Each row of a before or after table is a point. One or more steps were done to the points. Then noise was added and the rows were shuffled. The steps act on columns, c1 being the first. Write out the steps. A step turns or swaps two columns, mirrors them in a line or flattens them onto one, adds a multiple of one to another, or multiplies or shifts one. Angles are multiples of 10 degrees, from the lower column toward the higher: turns from -170 to 170, lines from 10 to 170 but not 90. Use the fewest steps. Two steps may share a column if one is a turn and the other turns, adds or multiplies; they go together, in the order done. Otherwise the lowest column goes first.
In the rows, 100 means zero.

Before, 13 rows:
[106 82 63]
[151 142 115]
[152 71 144]
[50 73 99]
[75 80 112]
[85 93 138]
[142 195 35]
[150 88 36]
[142 77 142]
[96 114 136]
[131 81 30]
[77 87 120]
[152 68 63]
After (13 x 3):
[119 34 85]
[112 41 191]
[96 121 84]
[122 63 67]
[116 139 79]
[126 144 74]
[88 114 80]
[101 138 113]
[97 63 84]
[123 124 147]
[89 132 97]
[114 25 84]
[81 99 73]
Steps: multiply c1 by 0.4; swap c2 and c3

Before (10 x 8):
[7 154 82 55 131 127 84 129]
[119 155 136 55 110 103 56 90]
[114 55 74 67 38 61 34 76]
[153 70 72 80 107 32 78 111]
[96 122 58 63 98 143 131 133]
[115 75 149 92 99 70 68 61]
[102 166 38 95 85 79 128 118]
[31 167 88 77 78 127 118 195]
[127 63 49 120 51 50 102 77]
[83 157 48 123 112 139 88 158]
After (10 x 8):
[103 158 56 90 126 120 35 38]
[114 40 137 138 47 163 90 110]
[191 98 108 164 106 58 56 107]
[78 100 125 176 64 118 79 136]
[152 65 66 156 83 161 123 87]
[99 78 133 163 3 118 122 78]
[101 125 75 81 138 39 67 94]
[92 110 41 53 118 143 103 51]
[140 134 32 92 85 107 72 114]
[132 122 136 142 73 148 124 97]
Steps: turn c2 and c4 by 130 degrees; add 1 times c4 to c1; turn c3 and c6 by -80 degrees; turn c5 and c8 by 90 degrees

Before, 8 rows:
[93 111 129 78 102 121 121 92 101 87 127]
[151 120 96 89 83 87 41 108 103 149 73]
[79 60 101 110 110 141 126 105 94 97 120]
[71 104 107 117 104 111 125 70 81 130 130]
[177 99 119 107 35 34 61 94 123 119 83]
[77 76 156 105 107 128 145 98 65 93 95]
[77 79 104 68 103 106 127 117 63 115 118]
[73 70 127 69 80 123 125 90 106 121 86]
After, 8 rows:
[121 151 102 29 85 105 5 73 107 48 106]
[70 71 124 10 80 128 139 88 83 88 91]
[104 71 89 58 105 122 141 131 83 77 70]
[100 176 131 49 36 45 38 83 102 61 94]
[75 79 110 45 109 126 171 94 37 115 97]
[61 78 97 49 113 137 141 121 94 117 105]
[79 77 75 7 104 111 142 118 75 87 115]
[111 93 119 18 100 115 133 127 79 121 93]
Steps: swap c1 and c2; turn c3 and c9 by -50 degrees; shift c4 by -60; mirror c6 and c10 in the line at 10 degrees; multiply c7 by 1.6; swap c8 and c11

Before:
[85 107 65 111 101 83 107 102 115 113 113 133 98 106 85 132 82 94]
[63 109 101 92 82 92 149 87 119 88 129 113 87 133 72 107 84 126]
[112 92 92 99 83 137 113 87 109 102 124 64 97 97 106 85 91 64]
[115 75 129 155 95 93 68 56 115 84 156 71 106 96 102 95 95 72]
[110 68 62 94 71 139 99 81 92 109 96 68 79 55 125 90 118 101]
[110 118 98 93 84 107 125 122 115 87 118 120 79 135 91 120 129 125]
[107 95 132 72 149 141 130 75 107 118 75 93 101 101 106 83 95 101]
[104 81 120 79 65 95 125 116 120 91 130 106 65 116 111 123 97 107]
[87 112 98 110 81 121 136 114 101 125 130 109 80 97 99 146 108 120]
[104 97 69 127 88 110 75 69 96 121 114 46 78 88 137 109 87 87]
[72 110 98 98 195 151 114 113 107 88 42 81 113 66 105 98 90 90]
[91 73 87 127 116 126 73 93 82 96 127 99 75 108 116 105 100 77]
After (12 x 18):
[91 95 92 99 87 146 116 66 139 103 151 82 97 96 108 88 94 64]
[122 113 95 97 193 151 114 93 138 88 70 82 113 42 107 99 91 89]
[64 102 129 158 98 104 73 37 145 81 188 96 103 90 102 94 98 72]
[82 102 118 83 65 97 125 95 153 97 162 105 66 130 108 117 100 108]
[67 107 60 91 73 142 101 61 119 106 126 83 80 32 127 93 112 103]
[117 104 98 106 80 120 135 94 133 126 161 88 82 97 100 146 109 121]
[85 117 86 128 115 123 72 68 111 93 157 96 78 112 115 106 102 72]
[94 102 70 122 91 126 73 51 121 126 143 89 76 77 141 112 88 86]
[93 98 133 72 154 140 129 57 136 118 103 88 99 103 105 86 95 98]
[125 127 107 91 82 92 148 64 152 86 160 103 88 156 72 111 82 124]
[114 113 63 108 100 78 109 80 146 115 141 107 95 107 86 128 81 97]
[114 83 101 91 83 100 123 103 146 85 147 103 75 160 90 123 127 130]
Steps: turn c1 and c2 by -120 degrees; flatten c6 and c12 onto the line at 160 degrees; shift c8 by -20; shift c9 by 30; shift c11 by 30; multiply c14 by 1.6
